Each row of a before or after table is a point. The points were changed in one or more steps. Then noise was added and the rows were shuffled. The steps act on columns, c1 being the first. Name the steps. A step turns or swaps two columns, mirrors them in a line or flattens them onto one, adds a multiple of one to another, or multiplies or shifts one. Angles are multiples of 10 degrees, from the lower column toward the higher: turns from -170 to 170, lines from 10 to 170 but not 90. Use the fewest steps. Two steps may share a column if one is a turn and the other turns, adds or multiplies; they go together, in the order done. Otherwise the lowest column goes first.
(in the rows, 128 means zero)

Before (10 x 2):
196 93
87 147
174 169
194 167
108 80
103 109
88 136
88 128
179 64
94 113
After (10 x 2):
170 169
133 86
82 106
163 196
148 94
124 89
91 198
110 101
59 180
117 93
Steps: swap c1 and c2

Before (13 x 3):
217 98 95
142 159 116
190 170 151
121 89 235
124 161 75
88 97 101
109 149 181
117 216 111
127 110 183
135 107 117
144 76 152
99 84 161
110 70 114
After (13 x 3):
100 115 87
112 162 116
96 115 216
235 111 122
160 111 99
184 120 126
74 142 123
115 107 109
116 120 133
180 137 109
116 140 143
149 145 190
153 108 144
Steps: swap c1 and c3; multiply c2 by 0.4

Before (8 x 6):
47 142 73 130 165 146
169 103 208 90 131 137
88 114 140 129 192 54
113 128 139 151 132 136
175 80 138 142 134 126
183 137 36 119 151 144
120 28 152 27 66 168
138 142 150 138 127 73
After (8 x 6):
185 137 124 118 147 153
134 144 124 138 127 78
115 121 124 154 135 129
166 107 126 92 141 133
94 114 127 133 183 63
117 25 127 28 66 165
179 78 127 144 131 126
52 139 130 128 171 144
Steps: multiply c3 by 0

Before (10 x 8):
83 140 156 111 178 135 69 124
132 121 76 55 186 225 76 104
158 76 91 81 220 178 85 197
114 139 180 73 162 116 128 96
139 184 147 181 144 107 163 159
92 109 163 130 148 121 114 66
153 138 115 163 150 100 136 106
201 144 148 135 108 196 83 148
136 96 129 98 193 239 105 125
131 134 94 176 61 119 180 152
After (10 x 8):
85 162 127 140 91 144 68 121
125 171 132 245 92 145 71 115
95 157 137 122 127 127 115 62
154 138 135 88 113 115 142 107
205 101 128 187 128 90 78 148
133 198 127 240 114 98 107 125
162 235 114 189 106 142 89 200
131 71 124 94 168 94 185 156
113 146 136 151 100 185 129 91
139 104 123 87 73 92 162 152
Steps: turn c2 and c5 by -130 degrees; flatten c3 and c8 onto the line at 100 degrees; turn c4 and c6 by -120 degrees

Before (10 x 11):
151 152 129 144 113 94 124 195 126 109 61
158 157 143 162 136 130 122 123 159 116 59
117 158 130 95 138 101 134 115 177 127 150
139 146 149 169 74 136 102 114 101 153 156
155 103 141 99 105 132 119 103 120 122 156
160 148 126 166 113 128 93 140 86 100 143
136 63 134 166 103 96 158 114 152 107 155
154 157 117 147 121 102 121 98 107 162 131
147 86 95 147 135 122 112 181 126 156 153
7 164 93 139 99 111 123 130 96 123 56
After (10 x 11):
150 151 128 125 95 66 124 98 126 103 61
151 86 94 152 98 103 137 91 126 132 154
115 159 131 113 113 125 126 155 178 152 150
16 164 91 129 140 98 173 137 96 117 55
157 157 143 137 125 136 124 129 158 94 58
156 103 141 111 157 129 127 145 121 146 157
155 155 118 155 133 123 125 168 107 135 132
169 149 126 131 135 112 150 119 86 81 142
125 63 135 134 137 101 97 159 152 86 154
147 146 148 160 179 105 149 133 101 112 156
Steps: mirror c1 and c7 in the line at 170 degrees; turn c4 and c10 by -50 degrees; multiply c4 by 0.7; turn c6 and c8 by -140 degrees; turn c5 and c6 by 140 degrees

Before (13 x 12):
151 117 70 154 106 164 134 127 108 120 130 97
73 137 110 138 113 121 103 128 172 126 136 138
151 7 81 150 171 118 103 122 123 189 128 126
147 92 122 153 106 121 123 113 101 131 140 83
134 111 115 141 128 175 164 132 139 156 123 152
140 138 99 177 114 120 102 129 151 172 132 78
147 134 107 217 109 143 106 174 105 119 140 107
144 128 99 126 154 116 155 142 123 113 144 121
140 143 105 137 160 170 134 111 125 134 112 156
154 141 120 164 102 222 96 172 144 115 101 97
161 129 93 129 98 159 102 146 109 149 126 123
151 121 95 127 111 142 139 135 110 126 64 90
64 143 97 128 162 128 103 169 106 137 140 100
After (13 x 12):
134 152 131 142 131 164 176 138 135 98 130 125
151 122 186 150 135 134 163 121 101 115 143 151
147 135 133 143 122 124 120 118 92 123 151 175
151 116 160 160 140 140 142 119 107 120 72 153
162 125 153 130 154 103 159 123 100 97 127 130
153 104 139 173 178 96 223 146 128 137 123 136
146 114 151 199 177 106 143 109 115 129 183 135
140 97 141 169 133 102 120 154 128 77 156 149
139 129 147 143 101 134 170 114 148 114 119 103
150 220 151 147 107 103 118 104 159 55 139 208
64 105 154 122 156 105 127 85 156 108 138 135
144 125 160 118 132 155 116 109 152 133 141 132
73 126 146 133 134 103 120 173 138 123 140 118
Steps: multiply c12 by 0.7; turn c2 and c12 by -140 degrees; turn c3 and c10 by 160 degrees; turn c4 and c11 by 30 degrees; turn c5 and c8 by -110 degrees; turn c8 and c9 by -60 degrees; swap c6 and c7
